Each row is a point. Before rounding, the points of a table are all equally far from one centre. They may lie mostly on one side of it. Write the centre, to within rounding.

Points (10 x 3):
[[-0.09 -0.27 -0.38]
 [-0.13  0.51  0.10]
 [-0.11  0.25  0.50]
 [ 0.04  0.19  0.63]
 [-0.26 -0.15  0.32]
 [-0.28  0.30  0.13]
 [-0.18  0.36  0.33]
 [-0.04  0.57 -0.02]
 [ 0.81  0.41 -0.13]
 [-0.06  0.55 -0.08]]
Centre: [0.31 0.02 0.05]

Points (9 x 4):
[[ 0.00  0.07  0.44 -0.74]
 [ 0.42 -0.23  0.16 -0.22]
 [-0.14  0.33  0.54  0.00]
 [-0.43 -0.06  0.39 -0.12]
 [ 0.22 -0.22  0.43 -0.50]
 [-0.03  0.48  0.51 -0.48]
 [ 0.33 -0.24  0.36 -0.21]
 [ 0.23 -0.05 -0.14 -0.68]
 [ 0.36 -0.17 -0.09 -0.07]]
Centre: [ 0.00  0.13  0.12 -0.28]

Points (15 x 8):
[[ 0.37 -0.06  0.34 -0.50 -0.13 -0.67 -0.31 -0.02]
 [ 0.06  0.07  0.38 -0.57  0.52 -0.20 -0.11  0.01]
 [ 0.22 -0.14  0.49 -0.38  0.37 -0.15 -0.42 -0.01]
 [ 0.01 -0.10  0.14 -0.25  0.21 -0.62 -0.28  0.50]
 [-0.05  0.07 -0.17 -0.59  0.36 -0.29 -0.32  0.16]
 [-0.17  0.37  0.11 -0.29  0.46 -0.37 -0.36  0.33]
 [ 0.25 -0.02  0.26 -0.47  0.46 -0.32 -0.45  0.15]
 [ 0.39  0.56  0.41 -0.43  0.32 -0.13 -0.15  0.21]
 [ 0.05  0.13  0.18 -0.56 -0.25 -0.25 -0.70  0.24]
 [ 0.24 -0.23  0.22 -0.14  0.20 -0.28 -0.26  0.56]
 [ 0.14  0.13  0.32 -0.59 -0.02 -0.19 -0.48  0.55]
 [ 0.44 -0.04  0.25 -0.48  0.06 -0.46 -0.32  0.47]
 [ 0.22  0.25  0.38 -0.04  0.47 -0.29 -0.40  0.34]
 [ 0.10 -0.07  0.50 -0.33  0.41 -0.36 -0.43 -0.02]
 [-0.03  0.19  0.06 -0.57  0.25 -0.25 -0.58  0.35]]
Centre: [ 0.08  0.17  0.18 -0.21 -0.04 -0.20 -0.15  0.09]

Points, 15 rows:
[[-0.67  0.12 -0.77 -0.32  0.57 -0.06  0.45  0.22  0.00  0.05 -0.12]
 [-0.32  0.04 -0.43 -0.31  0.78 -0.11  0.51  0.16  0.08 -0.23  0.13]
 [-0.09  0.18 -0.25  0.50  0.49 -0.35 -0.06  0.12 -0.23  0.06  0.56]
 [-0.09 -0.08 -0.27 -0.44  0.03 -0.32  0.19 -0.64 -0.32 -0.38  0.22]
 [-0.61  0.03 -0.35 -0.06  0.42 -0.16  0.44 -0.08 -0.10 -0.03 -0.35]
 [ 0.14  0.02 -0.48 -0.46  0.55 -0.45  0.16 -0.04 -0.45 -0.13 -0.38]
 [-0.19  0.35 -0.48 -0.03  0.32  0.12  0.22 -0.20 -0.24 -0.73  0.05]
 [ 0.05  0.10 -0.46  0.42  0.65  0.08  0.08 -0.06 -0.19  0.19 -0.23]
 [-0.19 -0.15 -0.09 -0.31  0.37  0.32  0.42 -0.16  0.49 -0.15  0.12]
 [-0.17  0.15 -0.26  0.01  0.59 -0.11  0.37  0.04 -0.54  0.35 -0.04]
 [-0.55  0.49 -0.38 -0.42  0.51 -0.34  0.33 -0.14 -0.22 -0.46  0.11]
 [ 0.02  0.10 -0.58  0.11  0.58 -0.12  0.59 -0.29  0.31  0.21  0.21]
 [ 0.26  0.14 -0.15 -0.18  0.27 -0.01  0.21  0.66 -0.15 -0.44 -0.11]
 [ 0.02  0.42  0.12 -0.70  0.45 -0.32  0.46  0.29  0.31  0.00  0.25]
 [ 0.06  0.15 -0.29  0.07  0.52 -0.18  0.60  0.36  0.28 -0.17  0.26]]
Centre: [-0.07  0.30 -0.46 -0.30  0.05 -0.11 -0.17  0.05  0.10  0.11  0.15]

Points (21 x 14):
[[ 0.12 -0.05 -0.14  0.44  0.57 -0.10 -0.33  0.21  0.16  0.42 -0.30  0.25
   0.64  0.66]
 [ 0.45  0.04 -0.20 -0.21  0.38 -0.27 -0.25  0.18 -0.24 -0.04  0.01  0.32
   0.56  0.20]
 [ 0.34 -0.22 -0.34  0.18  0.42 -0.16 -0.54  0.20  0.18  0.53 -0.06  0.32
   0.52  0.33]
 [-0.18 -0.24  0.09 -0.10  0.62  0.02 -0.15  0.45 -0.11  0.42 -0.52  0.05
   0.27  0.52]
 [ 0.32 -0.21 -0.21 -0.01  0.72  0.04 -0.12  0.38 -0.18  0.61 -0.16  0.07
  -0.01  0.58]
 [ 0.18 -0.32  0.06  0.00  0.46 -0.04 -0.31  0.19 -0.28  0.34 -0.06  0.28
   0.43  0.70]
 [ 0.26 -0.05 -0.53 -0.17  0.54  0.33 -0.25  0.33 -0.28  0.52 -0.30  0.35
   0.28  0.52]
 [-0.09 -0.50 -0.39 -0.04  0.75  0.00 -0.49  0.17 -0.07  0.48 -0.53 -0.40
   0.06  0.44]
 [ 0.19 -0.21 -0.41  0.24  0.10 -0.21 -0.59  0.64 -0.42  0.08  0.08 -0.08
   0.14  0.40]
 [ 0.05 -0.12 -0.04  0.45  0.13  0.10 -0.49  0.14 -0.06  0.69 -0.45  0.41
   0.09  0.32]
 [ 0.08 -0.37 -0.15  0.49  0.50  0.17 -0.16  0.07  0.18  0.57  0.17  0.36
   0.15  0.34]
 [ 0.31  0.01 -0.19  0.24  0.36  0.13 -0.27 -0.01  0.01  0.76  0.04 -0.23
   0.36  0.17]
 [-0.01 -0.39 -0.07  0.44  0.36 -0.14 -0.58  0.02 -0.12  0.48 -0.14  0.17
   0.65  0.29]
 [ 0.04 -0.57 -0.13 -0.10  0.70  0.04 -0.32  0.18 -0.05  0.36  0.14  0.11
   0.44  0.16]
 [ 0.15 -0.31  0.08  0.10  0.44  0.05 -0.63  0.20 -0.45  0.57 -0.12  0.00
   0.16  0.23]
 [ 0.53 -0.15 -0.18  0.06  0.34 -0.30 -0.19  0.20 -0.14  0.61 -0.15  0.21
   0.25  0.39]
 [ 0.18  0.40 -0.25  0.05  0.43  0.41 -0.09 -0.12 -0.38  0.36 -0.02  0.43
   0.16  0.32]
 [ 0.54 -0.26 -0.33  0.10  0.13  0.13 -0.21  0.33  0.22  0.56 -0.34  0.08
  -0.19  0.14]
 [ 0.46 -0.15 -0.01  0.32  0.47 -0.18 -0.18  0.38 -0.19  0.55 -0.15 -0.02
   0.39  0.38]
 [ 0.01 -0.06 -0.09  0.25  0.87  0.26 -0.48  0.22 -0.20  0.59 -0.38  0.28
  -0.01  0.48]
 [-0.15 -0.13 -0.77  0.13  0.70 -0.30 -0.12 -0.05 -0.03  0.55  0.05  0.25
   0.07  0.45]]
Centre: [ 0.03 -0.09 -0.37  0.23  0.38  0.05 -0.24  0.04 -0.07 -0.02 -0.29  0.02
  0.09  0.24]

Points:
[[ 0.06  0.05 -0.47  0.17 -0.45  0.21 -0.03  0.42  0.11 -0.25 -0.15 -0.61
  -0.05  0.41  0.21  0.37 -0.21  0.42  0.15 -0.24]
 [ 0.15 -0.21 -0.65  0.45  0.13  0.00  0.11  0.38 -0.03 -0.68 -0.13 -0.28
  -0.04  0.42  0.28  0.62 -0.22  0.35  0.14 -0.22]
 [-0.37 -0.02 -0.79  0.41  0.13  0.12 -0.16  0.53 -0.10 -0.72 -0.39 -0.48
   0.09  0.21  0.02  0.20 -0.13  0.22 -0.37 -0.03]
 [-0.43 -0.44 -0.57  0.31  0.20  0.04  0.40  0.24  0.32 -0.50 -0.46 -0.34
  -0.17  0.14  0.29  0.27 -0.47  0.21 -0.07 -0.11]
 [ 0.09 -0.09 -0.66  0.31  0.35 -0.17 -0.08  0.05 -0.02 -0.54 -0.30 -0.65
  -0.06 -0.06  0.22  0.73 -0.16  0.58  0.02 -0.13]
 [ 0.00 -0.05 -0.27  0.44 -0.19 -0.29  0.05  0.34 -0.02 -0.43 -0.19 -0.31
   0.17  0.12  0.30  0.83 -0.27  0.43 -0.23 -0.08]
 [-0.22 -0.08 -0.41  0.11 -0.06 -0.24 -0.60  0.65  0.05 -0.08 -0.52 -0.50
  -0.34  0.13  0.36  0.34 -0.42  0.36 -0.05 -0.03]
 [ 0.22 -0.16 -0.51  0.33 -0.04 -0.26 -0.21  0.76 -0.13 -0.59 -0.10 -0.60
  -0.15  0.13  0.07  0.48 -0.37  0.09  0.11  0.05]
 [ 0.19 -0.34 -0.38 -0.02 -0.27  0.01  0.06  0.35 -0.19 -0.44 -0.35 -0.67
   0.03 -0.16  0.33  0.66 -0.55  0.33 -0.05 -0.24]
 [-0.32  0.00 -0.52  0.16 -0.29  0.27 -0.10  0.59  0.15 -0.62 -0.41 -0.08
   0.18 -0.06  0.15  0.53 -0.36  0.42  0.16 -0.05]
 [-0.10  0.19 -0.25 -0.09 -0.02  0.05 -0.10  0.39  0.22 -0.39 -0.38 -0.65
   0.00  0.26  0.26  0.50 -0.40  0.04 -0.49 -0.29]
 [ 0.19  0.22 -0.37  0.10  0.03 -0.45 -0.25  0.47  0.29 -0.24 -0.36 -0.33
  -0.28  0.14  0.05  0.70 -0.10  0.31  0.18  0.09]
 [ 0.04 -0.15  0.09 -0.03  0.02 -0.37 -0.13  0.42 -0.20 -0.44 -0.58 -0.80
   0.06 -0.15 -0.16  0.34 -0.41  0.27 -0.15 -0.18]
 [ 0.18 -0.18 -0.66  0.13  0.01 -0.05  0.02  0.41 -0.01 -0.49 -0.33 -0.26
   0.00  0.12 -0.14  1.00 -0.59  0.29 -0.37 -0.15]
 [ 0.07 -0.06 -0.58  0.07 -0.46  0.11  0.12  0.22 -0.13 -0.43 -0.38 -0.11
  -0.32  0.16  0.23  0.54 -0.15  0.50  0.11 -0.32]
 [-0.33 -0.13 -0.17 -0.04  0.04 -0.11  0.08  0.69 -0.64 -0.31 -0.36 -0.33
  -0.19 -0.02  0.30  0.58 -0.36  0.55 -0.06 -0.48]
 [-0.04 -0.13  0.02  0.08  0.18  0.06  0.02  0.39  0.03 -0.43 -0.53 -0.26
  -0.18  0.17 -0.13  0.80 -0.07  0.50 -0.31 -0.16]
 [-0.03  0.04 -0.30  0.22  0.04 -0.04 -0.20  0.74  0.07 -0.70 -0.55 -0.38
  -0.09  0.18 -0.02  0.56 -0.46  0.40 -0.01 -0.30]
 [-0.06  0.00 -0.69 -0.15 -0.02  0.14 -0.40  0.29  0.20 -0.51 -0.13 -0.61
  -0.23  0.12  0.35  0.35 -0.15  0.27  0.01 -0.31]
 [ 0.05 -0.36 -0.61 -0.37 -0.11 -0.09  0.05  0.35  0.10 -0.44  0.01 -0.57
  -0.29  0.01 -0.11  0.54 -0.30  0.31  0.14 -0.43]
 [-0.07 -0.46 -0.28 -0.12 -0.07 -0.09 -0.21  0.64 -0.30  0.03 -0.29 -0.77
   0.09  0.21 -0.01  0.01  0.04  0.72  0.18 -0.06]
 [ 0.26  0.24 -0.46  0.23 -0.18 -0.41 -0.06  0.51  0.02 -0.12 -0.17 -0.65
  -0.35  0.18  0.14  0.18 -0.33  0.30  0.08 -0.59]
 [ 0.09 -0.34 -0.36  0.18  0.00 -0.43 -0.47  0.03  0.23 -0.31 -0.40 -0.49
  -0.09 -0.22 -0.05  0.17 -0.03  0.55 -0.22  0.15]
 [ 0.27 -0.25 -0.45 -0.06 -0.13 -0.26 -0.04  0.53  0.34 -0.44 -0.31 -0.45
  -0.18 -0.29  0.41  0.40 -0.37  0.05 -0.03 -0.20]
 [ 0.44  0.05 -0.14 -0.07  0.32  0.36 -0.16  0.29 -0.24 -0.46 -0.44 -0.63
   0.09 -0.09  0.11  0.65 -0.10  0.57 -0.12  0.07]
 [-0.07 -0.05 -0.68  0.19  0.48  0.27 -0.30  0.36 -0.25 -0.39 -0.17 -0.44
   0.17  0.57  0.62  0.30 -0.46  0.07  0.28 -0.04]
 [-0.26  0.01 -0.48  0.16  0.20 -0.33 -0.21  0.18  0.06 -0.28 -0.39 -0.70
  -0.41 -0.02  0.24  0.57 -0.41  0.63  0.00  0.13]]
Centre: [ 0.05 -0.01 -0.47 -0.02  0.29 -0.03  0.03  0.30 -0.18  0.00 -0.18 -0.09
  0.11  0.00 -0.01  0.07 -0.43  0.32 -0.07 -0.04]

Points, 30 rows:
[[-0.66  0.03  0.09 -0.06 -0.27  0.27 -0.44  0.16  0.70 -0.05 -0.23  0.12
  -0.06  0.10 -0.11  0.06 -0.03  0.01 -0.09 -0.25 -0.35  0.22 -0.09  0.17]
 [-0.49 -0.03  0.27  0.19 -0.89  0.28 -0.53 -0.08  0.07  0.23  0.13 -0.13
  -0.42 -0.19  0.03 -0.24  0.09  0.22 -0.21 -0.02 -0.51  0.26  0.11 -0.14]
 [-0.23  0.17  0.65  0.01 -0.52  0.53 -0.52  0.01  0.06 -0.17  0.09  0.34
  -0.37  0.32 -0.05 -0.15 -0.36  0.06 -0.49 -0.07 -0.55  0.59  0.00  0.16]
 [-0.73 -0.27  0.51  0.34 -0.01  0.24 -0.55  0.13  0.56 -0.26 -0.15 -0.17
  -0.32  0.01  0.03  0.18  0.19 -0.28 -0.35 -0.17 -0.09 -0.09  0.00 -0.14]
 [-0.30 -0.17  0.17  0.24 -0.49  0.11 -0.46  0.16  0.21 -0.15  0.24 -0.09
  -0.68  0.52 -0.04  0.34 -0.54  0.30 -0.07  0.08 -0.63  0.28 -0.18 -0.13]
 [-0.53 -0.64  0.42  0.39 -0.62  0.34 -0.85  0.11 -0.05  0.23  0.07 -0.11
  -0.42  0.11 -0.02  0.25 -0.03 -0.41 -0.10 -0.21 -0.76  0.33  0.12  0.10]
 [-0.40 -0.09  0.27  0.14 -0.34  0.15 -0.43 -0.22 -0.11 -0.14 -0.04  0.73
  -0.24 -0.17 -0.10  0.19 -0.15  0.32 -0.65 -0.01 -0.86 -0.02  0.12  0.34]
 [-0.60  0.14  0.05 -0.11 -0.48  0.71 -0.62 -0.08  0.04 -0.34 -0.20  0.03
  -0.35  0.43 -0.06 -0.25 -0.25 -0.10 -0.25 -0.34 -0.42 -0.01  0.08  0.27]
 [-0.36  0.03  0.01 -0.07 -0.52  0.33 -0.69  0.07 -0.18 -0.40  0.36  0.13
  -0.29  0.71 -0.07  0.15 -0.51 -0.13  0.15  0.29 -0.18  0.10  0.16  0.18]
 [-0.52 -0.29  0.12 -0.14 -0.12  0.38 -0.44 -0.30  0.17 -0.35  0.16  0.15
  -0.23  0.25 -0.21 -0.12 -0.08  0.14 -0.16  0.18 -0.59  0.52  0.24 -0.22]
 [-0.78 -0.27  0.35  0.39 -0.45 -0.11 -0.65 -0.07  0.52  0.25 -0.35 -0.30
   0.00 -0.28 -0.13 -0.02 -0.04  0.05 -0.52 -0.15 -0.65  0.09  0.03  0.38]
 [-0.80 -0.33  0.27 -0.02 -0.55  0.43 -0.54  0.19  0.33 -0.18  0.01  0.35
  -0.29  0.32 -0.47 -0.04 -0.26 -0.05 -0.51 -0.04 -0.25  0.29  0.06 -0.04]
 [-0.39 -0.14 -0.01  0.23 -0.41 -0.17 -0.69  0.25  0.40 -0.40 -0.30  0.09
  -0.09  0.17 -0.22  0.02 -0.04  0.09 -0.50  0.21 -0.30  0.41  0.47  0.10]
 [-0.54 -0.26  0.38  0.08 -0.40  0.52 -0.36 -0.23  0.07  0.00 -0.58 -0.08
  -0.23  0.19  0.09  0.28 -0.68 -0.03 -0.29 -0.35 -0.55  0.44 -0.13  0.29]
 [-0.58 -0.34  0.11 -0.21 -0.39  0.21 -0.98 -0.32  0.42 -0.07  0.14  0.12
   0.08  0.06 -0.09  0.27 -0.51 -0.11 -0.09  0.10 -0.74  0.32  0.04  0.12]
 [-0.06  0.11  0.00  0.23 -0.16  0.38 -0.54 -0.30  0.33 -0.39 -0.34  0.16
  -0.28  0.42 -0.13  0.44 -0.41 -0.08 -0.23 -0.32 -0.29  0.37  0.14  0.32]
 [-0.39  0.42  0.11  0.03 -0.17  0.18 -0.54 -0.08  0.33  0.18 -0.08 -0.10
  -0.05  0.41  0.03  0.34 -0.49 -0.84  0.08 -0.22 -0.30 -0.03  0.36  0.25]
 [-0.54 -0.19 -0.08  0.27 -0.20  0.48 -0.83  0.11  0.04  0.17 -0.02 -0.13
  -0.22  0.34  0.06  0.13 -0.18 -0.06 -0.36  0.17  0.13  0.37  0.26  0.83]
 [-0.51 -0.33  0.11  0.01 -0.29  0.33 -0.87  0.02  0.36 -0.11 -0.23  0.04
  -0.35 -0.08  0.01 -0.11  0.20 -0.29 -0.52  0.33 -0.66  0.48  0.25  0.07]
 [-0.12 -0.29 -0.07 -0.08 -0.46 -0.02 -0.64  0.09  0.53 -0.11 -0.42 -0.05
  -0.22  0.13  0.07  0.32 -0.48 -0.11 -0.31  0.00 -0.38  0.19  0.52  0.38]
 [-0.31 -0.51  0.20  0.33 -0.56  0.33 -0.70 -0.09  0.28 -0.41 -0.01  0.18
  -0.13  0.46 -0.23 -0.15  0.26 -0.30 -0.70 -0.42 -0.38 -0.07 -0.10 -0.13]
 [-0.24 -0.04  0.13 -0.07 -0.59  0.11 -0.26  0.09  0.40 -0.10 -0.49 -0.05
  -0.54  0.35  0.14 -0.08 -0.24 -0.20 -0.51 -0.43 -0.55  0.14  0.00  0.26]
 [-0.33 -0.08  0.16  0.24 -0.56  0.40 -0.48 -0.39  0.37 -0.03  0.24 -0.07
  -0.51  0.28  0.08 -0.17 -0.01  0.31 -0.85  0.13 -0.73  0.12  0.21  0.00]
 [-0.61 -0.30 -0.04  0.33 -0.42  0.06 -0.71 -0.12 -0.07 -0.15 -0.03 -0.11
  -0.49  0.40 -0.41 -0.11  0.16  0.30 -0.02  0.03 -0.26  0.44 -0.06  0.25]
 [-0.60 -0.22  0.02  0.18 -0.02  0.34 -0.74  0.32  0.22 -0.20 -0.08  0.30
  -0.34  0.20 -0.27  0.09 -0.54 -0.02 -0.26  0.22 -0.70  0.49 -0.19  0.20]
 [-0.14 -0.14  0.35 -0.09 -0.40  0.39 -0.57 -0.01  0.55  0.67 -0.08 -0.20
  -0.55  0.24  0.04  0.15 -0.20  0.09 -0.41 -0.08 -0.52 -0.16  0.40  0.57]
 [-0.50 -0.19  0.37  0.40 -0.83  0.17 -0.55 -0.06  0.01 -0.22  0.18  0.24
  -0.24 -0.03  0.11  0.20 -0.20 -0.09 -0.25 -0.11 -0.51  0.34  0.40  0.18]
 [-0.70 -0.07  0.30  0.10 -0.51  0.32 -0.42 -0.10  0.67 -0.20 -0.12  0.08
  -0.37  0.17 -0.13  0.03 -0.01 -0.12 -0.34 -0.14 -0.23  0.15  0.07  0.35]
 [-0.42 -0.40  0.23  0.30 -0.31  0.06 -0.52  0.23  0.38  0.01  0.17  0.46
   0.14  0.17  0.01  0.09 -0.09  0.36 -0.63 -0.24 -0.24  0.32  0.10  0.22]
 [-0.38 -0.09  0.13  0.30 -0.24 -0.02 -0.69  0.34  0.01 -0.33 -0.42 -0.16
  -0.37 -0.42 -0.40  0.36 -0.24 -0.04 -0.12  0.14 -0.80  0.34  0.10  0.32]]
Centre: [-0.14 -0.07  0.26  0.08 -0.19  0.14 -0.48 -0.04 -0.23  0.18 -0.03 -0.24
  0.04  0.24 -0.26  0.23 -0.16 -0.19 -0.54  0.17 -0.39 -0.12 -0.11  0.07]
